Each row of a before or after table is a point. One or more steps were done to the points. Then noise was added and the rows were shuffled. The steps act on how far a point lies along the listed directions, d1 being the first. Name the steps. A step turns or swaps two directions, mirrors them in a line or flattens them onto one, adds a multiple of one to another, or multiplies one. Angles are multiples of 10 degrees, from the lower direction toward the higher: turns from -170 to 170, lines from 10 to 170 but not 90. Use the fewest steps. Two steps may share a direction if one is a turn and the other turns, adds or multiplies; they go together, in the order done. Otherwise the lowest direction goes first.
In the rows, zero is written as 128.

Directions:
(1): [188 121]
(2): [135 188]
Before (10 x 2):
[[129 110]
 [132 128]
 [152 119]
 [146 153]
 [167 116]
 [112 148]
 [143 116]
 [141 111]
 [131 155]
 [123 164]]
After (10 x 2):
[[201 120]
 [ 73 133]
 [102 132]
 [126 130]
 [137 127]
 [174 123]
 [172 121]
 [142 127]
 [248 115]
 [177 123]]
Steps: multiply d1 by 3; multiply d2 by 0

Directions:
(1): [170 189 165 161 123  74]
(2): [170 112  44 142 103  97]
(3): [138 197  92 138 143 194]
(4): [154 120 117 104 223 108]
(5): [ 65 129 107 201 157 107]
(6): [179  83 154 189 138 170]
Before (11 x 6):
[[122 121 141 139 182 190]
 [149 150  58 105 144 190]
 [169 132 156  46 104 159]
 [170 157 104  47 135 113]
 [ 59 146 201  96  50 152]
 [114 108 213 113  57 161]
 [136 173 102 186 180 212]
 [166 136  57 111 146 153]
 [169 127  67 115 155 123]
 [132 116  55  98 178 182]
 [139 131 133 190 115 217]]
After (11 x 6):
[[173 131  69 115 154 120]
 [162 166  66 113 143 175]
 [129 132 146 145 182 180]
 [116 113 214 115  57 159]
 [ 60 150 201  98  53 147]
 [138 177 106 189 181 211]
 [167 153 103  45 135 117]
 [143 139 136 190 114 212]
 [149 141  70 110 175 160]
 [172 136 157  47 101 156]
 [170 145  60 115 147 146]]
Steps: multiply d1 by 0.4

Directions:
(1): [135 150 142 136 190 153  84  10 120 139 108 113]
(2): [ 75 160  97  70 172  98 122 129 127  39 175 104]
(3): [ 88 161 206 120 130 102  81 157 180 109  55 157]
(4): [ 83 130  76 105 153  99  80 160  52 192  86 136]
Before (11 x 12):
[[108 140  83 130 172 130 160  29 116  98 127  82]
 [ 77 118 166 100  87  74  73 208 136 134  40 182]
 [ 71 175 123  89 139  92  80 112 124 126  87 121]
 [ 49 152 160 102 169  68  45 113 111 125  54 134]
 [154 102  68 149  80 132 146 158  68 185 162 134]
 [123 124 155  71 146 107 131 100 156  40 138  77]
 [ 94 140 119 104 163 113 104 166  98 135 114 135]
 [ 88  96  82  88  95 107 193 227 153  50 194  97]
 [ 68 188 102  92 165 122  72 151  99 158  68 143]
 [118 111 157 125  69  84  99 248 108 204  40 207]
 [148 152 115  94 159 142 132  74 110  60 209  85]]
After (11 x 12):
[[ 96 175 152 100 123 111 105  88 163  83 106 116]
 [115 142 145 106 151 131 129 145 135 100 144 127]
 [ 76 148 194 115 153  82  77  94 169  75  84 122]
 [125  81 111 116  74 119 210 223 180  51 192  99]
 [ 85 117 171  96  88  74  78 202 153  96  56 175]
 [ 92 199 132  98 155 143 104 133 158  96 106 135]
 [174 137 142 119 142 158 146  69 120  76 207  93]
 [154 114 173 100 122 125 145  93 167  56 131  83]
 [126 132 100 143 159 141 171  18 133 100 130  86]
 [140 109  58 139  91 123 148 154  63 168 171 131]
 [ 97 121 141  99  95  76  96 249 108 165  57 190]]
Steps: multiply d4 by 0.4; turn d2 and d4 by -50 degrees

Directions:
(1): [102  59 136 129 172 143 117 106 184  85  72 170  84 197  69 129 111  89
 162 150 148 214  85  79]
(2): [147 142 137 131 151 174 142 126 155 150 211 166 135 245 143 136 202 117
 117 121 177  54  75 131]
(3): [179  85 150  98 125 233 162 113 193 119 106 103 163 121 146 201 131 201
  74  94  99 171 138 159]
Before (14 x 24):
[[149 109 148 118 122 160 144 125 129 133  82  90 143  93 119 141 102 163
  103 130 111 194 139 122]
 [151 119 123 138 107 148 147 135 127 138 160 108 151 122 163 144 148 157
  107 107 106 100 149 131]
 [111 112 140 126 122 134 117 120 110 156 102 113 158  63 144 162 127 156
  103 121 122 142 171 171]
 [105  45 162 122 188 174 131 103 196  75  46 151  83 228  67 144 122 113
  165 138 139 242  69  88]
 [ 24  70 109 164 175  39  51 106 127  57  22 189  10 186  14  36  67   7
  236 202 171 232  67  21]
 [127 171  99 124  88 109 106 153  83 141 143 125 133  60 164 106 143 124
  126 161 127  92 167 133]
 [116 160 139 158 112  79 118 130  96 145 131 119 127 111 132 113 139  94
  131 139 123  92 137 124]
 [139 160 121 151 122 145 134 103 115 133 163 149 155 140 163 137 139 139
  111 111 144  80 150 124]
 [139 132 149 132 125 142 146 143 163 140 153 128 136 146 154 141 136 168
   99 119 108 111 122 154]
 [137 123 146 138 109 112 135 118 115 122  97 111 127  55 136 142 114 157
  113 123  94 147 148 146]
 [121 157 100 124  84  89 126 166  53 136 124 108 137  59 150  94 113 145
  128 120 135 120 156 128]
 [130  87 159 120 139 139 141 129 144 115  81 110 146  71 131 151 121 168
  118 118  94 179 166 130]
 [134  58 157 104 142 165 133 128 152  92  64 110  95 127  92 135 109 129
  118 143  82 188 134 122]
 [130 142 103 115 110 131 129 149 103 155  95 130 127  62 152 140  99 142
  122 126  85 126 155 133]]
After (14 x 24):
[[138 125 111 113  94 133 142 156  90 124 101 112 139  73 146 125 109 164
  119 113 129 154 145 132]
 [118  95 144 119 133 114 120 140 108 107  89 109  93 114  96 100 108 105
  130 151  96 152 140 118]
 [134 143 144 132 124 129 145 147 152 141 157 127 135 144 156 134 135 158
  102 121 111 104 126 150]
 [134 135 106 116 115 141 130 145 112 151  90 132 126  62 150 143  95 146
  119 124  83 132 153 132]
 [140 140 111 114  96 154 118 144 118 130 118 127 139  70 155 132 142 145
  112 149 122 127 159 136]
 [129 131 150 144 121 118 128 123 132 129 110 115 131 124 128 144 134 112
  119 131 117 122 133 128]
 [136 126 143 137 107 106 135 116 111 122 101 108 125  52 141 139 116 153
  110 122  93 144 151 142]
 [104 118 141 130 121 126 116 122  99 163 109 115 158  61 146 155 123 154
  104 120 123 136 168 170]
 [ 30  55 113 157 176  55  55 104 143  55  14 192   9 192   7  49  65  15
  229 201 166 246  64  21]
 [ 76 103 147 144 173  94 111 124 130 102  80 153  77 198  78  90 126  80
  185 152 153 174  77  87]
 [142 149 122 152 125 159 137  96 128 133 161 151 162 144 163 145 133 146
  109 108 142  92 145 125]
 [139 140 142 125 114 122 134 135 102 144  97  89 138  81 131 117 105 145
  113 138 117 163 143 121]
 [147 122 124 136 103 140 146 132 121 142 164 110 151 125 162 143 147 152
  107 104 109  96 150 130]
 [120 113 150 126 131 103 134 142 112 122  98 114 143  61 131 125 118 158
  130 126 103 149 170 130]]
Steps: flatten d1 and d3 onto the line at 150 degrees

Directions:
(1): [ 84  88 128 168 150 149 152 134 161  70 157 132  82  86 104 137 161  84
 160  36  94 116 123  76  61 116 171 136 152  78  57 135 131 205 129  75
 146 103 165  58  18 112  35 134 145 166 110  64 144 127 157 106 181 102
 139 112 144  86 191 184  91 135 141 225]
(2): [164 205 108 124 166 164  93 127  94  85 171 168 122  71  92 162  77 195
 102 182  66 123  48 126  67 122 177 128 123  83 110 107 118 142 194 125
 150  60 118 119 164 107  98 216 126  74 171  32 157  72  37 160 154 171
 115  78 129  88  61 106 126 106 122  75]
(3): [145 134 191 108 104  84 175 186  72 144  61 196 171 174 127 170 162 120
 102 121 128 111 122 204 164  72 149 173 140 112 122 175 165  55 108 177
 190 136  21  75 102 180 121 197 155 115  89  49 124 155  78 122 119 104
 154 161 125 105 141 209 123  62 196 168]
(4): [ 88  98  59  65  88  89 113 111 124 149 157 190  50 174  69 155 133 121
  95  83 192 134 133 133 176 104  98 228 142 159  72 145 123 172 135 216
 144 123 111 122 143  74  84 126 136  90 168 139 148  20 168 111 114 236
 100 184 124 108 155 151  59 143  93  83]
Before (9 x 64):
[[138 153 125 126 127 113 122 125 103 126 110 158 141 129 128 141 126 143
  100 157 138 109 109 162 144 107 122 132 122 120 158 128 129  89 139 156
  142 129 105 120 168 145 153 160 130 117 140 117 134 131  74 143 118 134
  125 121 128 120 103  99 154 111 119 108]
 [112  92 114 128 126 138 122 115 166 127 139  93 106 111 136 106 147 107
  153 103 145 138 163 105 134 148  97 112 134 127 134 115 129 147 116 104
  116 141 151 140 114 110 106  83 106 161 134 180 114 137 169 115 141 112
  132 130 153 143 153 122 133 164 122 151]
 [121  98 101 122 113 122 116 113 149 144 134  93 100 120 115 118 127 105
  144 109 162 123 153 115 127 131 110 143 123 154 138 134 120 144 132 126
   98 147 151 139 138 116 120  97 121 158 144 167 126 109 173 124 123 148
  137 144 139 130 138 121 105 150 109 128]
 [161 185 142 137 160 156 124 145 112 127 114 117 171 125 137 132 107 148
  121 199 102 121 112 141 127 133 117  97 109 134 152 121 129 102 160 135
  134 115 119 168 169 138 163 139 102 121 123 120 121 137  75 152 111 133
  134 116 129 145  75  98 157 120 141  76]
 [123 101 118 163 145 118 127 109 160 101 124 104 120 110 129 112 155 106
  154  92 132 141 155  83 115 145 119 125 126 119 116 108 114 154 109  98
  120 139 178 143  93 113 127  97 128 165 123 161 127 148 163 108 143 101
  128 118 142 128 153 142 116 146 123 162]
 [158 197 146  97 146 117 127 139  93 112 114 194 156 127 115 178 114 180
   98 168 109 123  75 166 118 103 146 153 126 106 111 136 144  99 166 159
  166 103  65 111 168 136 100 232 132  72 154  42 153 102  49 150 128 143
  112 111 116 100  84 158 131  73 155 106]
 [ 98 118 108 143 136 142 125 125 162 111 143 106 114 109 133  88 117 117
  156 103 112 138 144  90 105 155 135 108 139 126 125 136 126 162 131 103
  109 125 165 102 113 118 104 117 124 149 125 144 138 135 151 138 157  99
  122 116 149 134 132 116 121 149 112 143]
 [126 125 149 151 133 147 135 138 146 135  96  85 184 123 162 110 133 131
  143 147 113 117 139 130 133 145 122  74 122 129 179 126 124 102 121  96
  118 149 130 156 113 153 169 112 135 153 102 145  99 177 116 121 117  57
  141 114 122 149 118 107 167 115 149 146]
 [166 157 161 118 117 110 130 159  73 138  89 188 161 139 125 154 137 147
  102 187 108 130 113 191 137 112 132 158 130 116 151 141 150  77 142 163
  149 116  57 131 157 156 154 192 150  96 115  92 129 129  60 131 130 136
  139 134 133 112 113 147 135  83 160 113]]
After (9 x 64):
[[117  94 101 123 111 118 118 112 148 148 132  92 100 122 120 116 132 101
  147 108 165 124 160 114 131 134 105 145 121 157 137 135 120 144 128 127
   96 151 151 140 136 118 122  93 122 161 142 172 123 112 181 124 118 147
  136 148 139 133 143 121 102 153 106 131]
 [141 157 125 124 129 116 120 122 104 124 113 161 140 126 128 142 122 147
   97 162 134 108 105 161 142 107 124 132 122 117 156 125 127  91 143 156
  145 126 106 120 172 147 152 169 130 114 140 110 135 131  69 144 117 135
  125 118 131 117  99  98 155 109 117 107]
 [125 120 151 152 133 146 138 135 148 138  93  82 186 125 161 107 135 128
  147 145 116 117 145 129 134 146 116  72 121 133 179 129 127 100 116  96
  117 155 130 156 112 155 171 105 137 156 100 151  96 178 122 118 115  53
  141 116 122 153 120 108 169 117 149 148]
 [118  97 120 162 139 114 131 109 161 104 122 103 120 117 131 108 160 103
  155  85 140 140 162  82 118 143 112 127 126 123 116 108 116 151 103  98
  120 142 179 144  89 115 131  95 127 169 121 169 124 152 167 107 139  96
  131 124 137 129 158 144 114 147 124 164]
 [ 99 114 109 143 135 145 125 125 162 110 144 106 116 113 134  87 119 116
  156 101 115 135 147  94 108 155 133 107 137 126 124 134 128 162 128 104
  111 124 164 102 111 118 107 115 123 148 125 148 137 139 156 136 153  99
  123 116 150 136 136 118 122 149 114 144]
 [163 190 140 137 161 160 121 143 108 123 116 120 169 119 132 132 102 152
  120 205  95 120 105 143 121 133 120  98 107 129 152 118 128 104 166 135
  135 112 119 169 170 136 159 146 102 116 126 112 122 135  65 154 112 137
  135 113 130 142  68  96 156 118 139  71]
 [171 163 159 117 123 113 128 159  71 135  91 194 159 135 120 156 134 154
   98 189  99 129 108 190 135 109 134 159 131 113 148 142 148  77 147 166
  149 110  57 131 159 152 152 200 151  93 119  83 132 127  52 134 135 141
  139 128 132 110 108 147 134  82 162 107]
 [109  84 116 128 122 135 125 116 172 128 139  92 109 117 142 103 150 102
  155  99 153 139 171 105 139 150  91 108 134 133 136 120 131 148 111 105
  113 148 154 140 111 112 110  75 106 164 129 187 113 140 176 113 138 108
  134 136 148 147 159 125 133 165 122 156]
 [166 211 140  95 151 124 120 139  87 104 121 199 156 117 109 184 103 190
   93 181  98 122  61 167 105  99 157 154 123  97 109 135 145 104 179 159
  170  91  64 110 173 131  94 250 131  63 162  23 158  90  31 155 135 150
  109 101 116  92  69 156 130  68 153  98]]
Steps: multiply d2 by 1.3

Directions:
(1): [108 100  53 199 142 137 138 108 130 135 102 139 211 142 128 159  85 151
  65  36  81  98  20  94  94  86 106 169  62 147  80 144 185 188 117 154
 111 183 150 162 113 119 138 104 141 175 165  65 107 128  60 158 112 110
 157 207 138 119 171 129  81 156 189 104]
(2): [159  62 236 139  89 160  81  69 183 156 178  86 163 115 200  92 135 151
 139 119 125 128  49 144 159  96 136  26 150 120  91 136 107  52 155 118
 141  90 136  70  83 100 148 164 158 172 192 112 175  80 107 140  35  94
 135 134 137 173 138 147 164 171 160 143]
(3): [173 106  75  34 138 151 208 138 169 130 146  92 127  90 145  57 120 151
 167 181  79 188  62 169  88  46 123 169 185 142 147 191 167 178 154 176
 172  72 131 137 123 132  72 155 121 169  78 188  93 152  79  83  96  75
 132 121 163 125 152  69  91 139  86 119]
(4): [140 163 136 132 136 177 150 158 188  80 192 109  31  70 134 131 185 182
 137 129 119 107 110  75 163 182 104 112 165 154 164  95 181 177 164 174
 134 140 135 211 142  70 194  57  58 116 135  96 157 116  70 175 125 102
  99 159  87  97 108 154 159 209 102 202]
(5): [122  79 186 111 210 123 167  49 105 126 132  79 120 136 148 142 135 156
  86 105 142 183 118 156 180 125 182 188  46 122 238 186 216 128 138 102
 184 134 109 135 138 166 120  61 151 174 140 122 131 117 249 134 100 143
  90 124  98 105  80 133 108 133 159 177]
Before (13 x 64):
[[148 105 164 121  63 126  89 128 149 149 138 119 154 131 162 102 114 107
  163 160 131 133 147 154 114  94 112  50 193 108  72 118  41  58 131 120
  132  84 135  53  97 115 110 188 157 126 134 165 133 107  90 105  82 110
  146  93 155 178 149 125 163  97 104 103]
 [133 163 126  84 156 146 176 158 125  95 161 113  31  98 102 119 183 121
  163 192 142 133 203 114 158 193 128 152 167 144 206 103 148 146 151 147
  157 119 119 180 171 120 140  71  61  90  83 151 127 120 142 136 155 126
   93 102  93 111  95 128 121 125  63 183]
 [135 130 144 150  92 143 105 145 141 128 139 152 121 109 138 116 135 127
  139 130 127  99 122 117 122 143 115  72 142 132  92 101  94 104 131 115
   97 129 127 130 111  91 140 132 116 108 155 108 144 104  78 129  98 111
  135 145 129 146 144 151 158 143 134 124]
 [123 145  94 148 114 137 132 178 140  95 134 141 126 107 112 143 135 157
  131 108 103 108 110  94 114 149  93 114 143 136  93 101 135 155 115 161
  104 156 125 171 154 105 147 113  95 120 135 112 121 138  39 132 148 120
  142 154 120 125 136 144 137 165 101 122]
 [141 106 249 133 137 136 105  73 124 144 167  76 109 123 168 122 142 139
  138 154 159 143 155 140 190 151 160  65 117 126 162 121 103  55 140  92
  145 110 104  80 116 128 138 135 148 129 148 127 162  92 223 147  70 151
  117  94 106 146  78 157 173 161 147 169]
 [ 91 139 126 169 171 109 137 143 117 120 104 149 142 142 118 179 102 121
   87  98 128  97 153 108 137 155 125 175  92 111 175 124 167 159  84 133
  134 172 125 161 144 149 151  71 119 128 119 109 119 138 163 152 179 155
  120 131  94  86 112 142 103 117 138 133]
 [128 134 108 138 139 121 139 132 137 133 116 125  96 138 124 161 121 132
  120 124 141 105 122 124 140 131 127 143 114 136 160 106 166 143 130 123
  132 156 132 163 140 127 148  97  95 142 133 104 130 124 145 140 139 124
  125 134 112 104 103 130 121 131 142 149]
 [ 94 155 107 190 115 114  93 137  92 117 117 151 124 149 103 182 119 113
   94  94 147  76 154  79 126 171 112 114  92 128 100  51 120 112  99 118
   77 179 133 146 137 123 158  88 108 104 180  92 143 113 133 164 159 161
  123 152 101 119 115 161 148 130 148 126]
 [143 114 135  75  94 110 108 159 117 143 115 137 129 142 126  94 127  89
  157 192 136 139 189 171 115 120 120 122 178 112  93 129  45  86  99 102
  122  81 115  70 118 135 101 179 145 101  93 158 145 130 140  88 130 133
  142  74 149 168 122 127 154  97  98  92]
 [145 109 155 117 145 143 163 118 147 130 159  86  87  93 143 130 150 170
  122 112 130 143 127 110 153 152 148 141 125 134 177 132 167 140 152 145
  171 149 123 150 152 114 157  66 104 142 122 115 154 110 146 141 110 114
  114 147 108 126 125 146 141 172 127 172]
 [146 127 197 127  93 150  99 136 154 110 166 118  95 100 152  99 155 131
  134 154 148 115 152 122 180 167 119  63 166 119 116 101 103  73 153 126
  129 119 125 114 113 108 162 151 114 130 136 125 173 101 116 153 104 116
  132 113 114 163 121 149 172 161 118 144]
 [126 158 113 100 140 110 134 134  97 110 124 138 107 127 106 124 132 116
  141 145 146 131 182 121 117 152 133 145 139 133 141 111 124 138 141 122
  117 127 104 122 148 140 127 117 122 105  86 147 130 136 149 138 152 144
  105 106 110 112 108 120 136 111 115 131]
 [125 104 141 129 162 110 130 108  77 135 107 123 132 147 107 147 125 122
  100 112 147 135 159 136 136 150 149 127  86 141 145 135 135 122 106 102
  131 138 110 108 150 151 128 111 143 140 136 121 110 115 191 144 134 159
  100 123 122 148 112 122 120  94 151 131]]
After (13 x 64):
[[113 144 112 131 134  98 114 122  83 121 105 145 145 145 105 142 117 106
  119 116 145 119 175 115 113 149 134 144 110 131 120 108 119 128 128 108
  104 145 107 107 139 146 128 123 142 112 104 128 129 128 155 145 149 153
  115 118 111 119 114 128 128 101 143 115]
 [138 134 103 105 143 111 156 137 131 138 112 119  89 136 123 143 117 126
  138 153 142 127 139 145 131 116 135 157 128 131 178 119 160 143 130 120
  147 134 124 152 145 143 124 109  99 139 115 133 123 135 165 116 144 122
  119 114 120 101  96 111 113 112 126 142]
 [115 102 145 175  83 115  55 139 117 145 108 157 175 162 132 142 116 103
  108 108 133  78 145 126 123 139 102  91 128 119  43  97  49  78  91  94
   87 136 130  78 103 110 155 154 153 112 157  80 164 103 103 141 118 140
  160 131 134 175 137 169 165 125 161  93]
 [131 159  72 107 111 128 149 201 131  97 127 147 114 108  99 121 130 142
  157 149 103 127 139 117  94 137  92 128 169 132 100 110 118 157 112 165
  107 132 119 162 159 120 116 132  94 109 102 152 105 156  45 106 168 120
  143 127 136 123 136 123 129 137  72 109]
 [131 120 128 124 162 132 178 125 122 124 137  97  87 103 124 147 143 164
  108 106 132 142 150 105 151 160 151 175 101 135 193 129 180 160 141 139
  170 165 120 165 166 125 151  53 105 133 111 114 144 119 168 141 136 127
  109 148 104 112 120 145 125 158 130 167]
 [134 151 166 151 103 147 104 157 146  94 157 135  81 101 132 124 161 134
  118 134 147  95 162  95 179 193 109  85 152 126 118  83 120 103 148 136
  118 148 129 147 124  98 183 122  95 116 133 104 170 107  99 174 127 123
  129 130 100 145 121 156 166 169 120 150]
 [132 116 164 194  53 143  58 130 165 135 149 132 153 129 165 137 125 126
  136 105 128  85 117 100 124 128  90  26 173 121  44  78  55  73 134 132
  104 129 150  87  89  82 162 153 138 123 176 102 154  87  41 153  80 109
  151 140 132 167 155 163 175 137 136 120]
 [141 160 118  60 107 119 148 163 115 120 142 120  70 114 113 102 137 103
  177 216 146 151 194 145 112 134 128 115 187 121 145  90  99 102 118 129
  124  89 116 116 145 142  96 136  98  96 109 195 127 133 153  98 149 138
  107  78 126 128 103 113 156 105  70 124]
 [142 148 130 125  91 144 125 168 149 117 148 151  91  97 128 104 147 128
  159 156 128 108 136 116 115 148 106  79 172 139 101  98  92 121 134 128
  101 118 126 142 122  86 136 131  96  98 130 124 138 115  66 121 110 107
  130 136 130 135 144 143 161 143 106 128]
 [131 117 241 156 158 144 110  76 128 126 175  76  85 112 159 146 155 158
  120 128 158 130 153 113 203 178 156  79  98 140 176 108 136  84 143 102
  143 136 107 119 125 116 164  93 128 127 156  95 172  90 216 177  78 155
  104 117  86 127  68 174 175 184 157 196]
 [142  89 167  98 162 115 137  97  87 138 122 103 125 135 121 127 129 129
  115 133 148 157 152 154 144 138 156 117 103 136 161 152 136 108 119  99
  151 111 106  95 144 152 117 120 147 151 130 142 112 111 203 132 117 147
   97 107 129 154 106 113 124  95 139 140]
 [121 127 142  84 172 106 166 142 120 130 111 126 128 133 131 131 103 108
  129 166 133 150 173 156 132 118 146 179 136 100 205 159 149 137  93 131
  166 114 114 124 144 174 105 110 131 131  80 175 105 148 195 104 160 145
  116  83 117  98 110 107  96  91  96 124]
 [ 84 162  87 177 168 110 141 138  67 110 103 155 109 152  72 187 138  99
   97 110 147  92 204  87 146 203 131 182  73 139 167  86 147 154 112 119
  117 192 127 178 171 141 148  56  94  88 115  96 113 121 165 163 187 165
  114 138  90 110 108 146  96  97 125 145]]
Steps: swap d1 and d3; turn d2 and d4 by 40 degrees; multiply d5 by 1.3
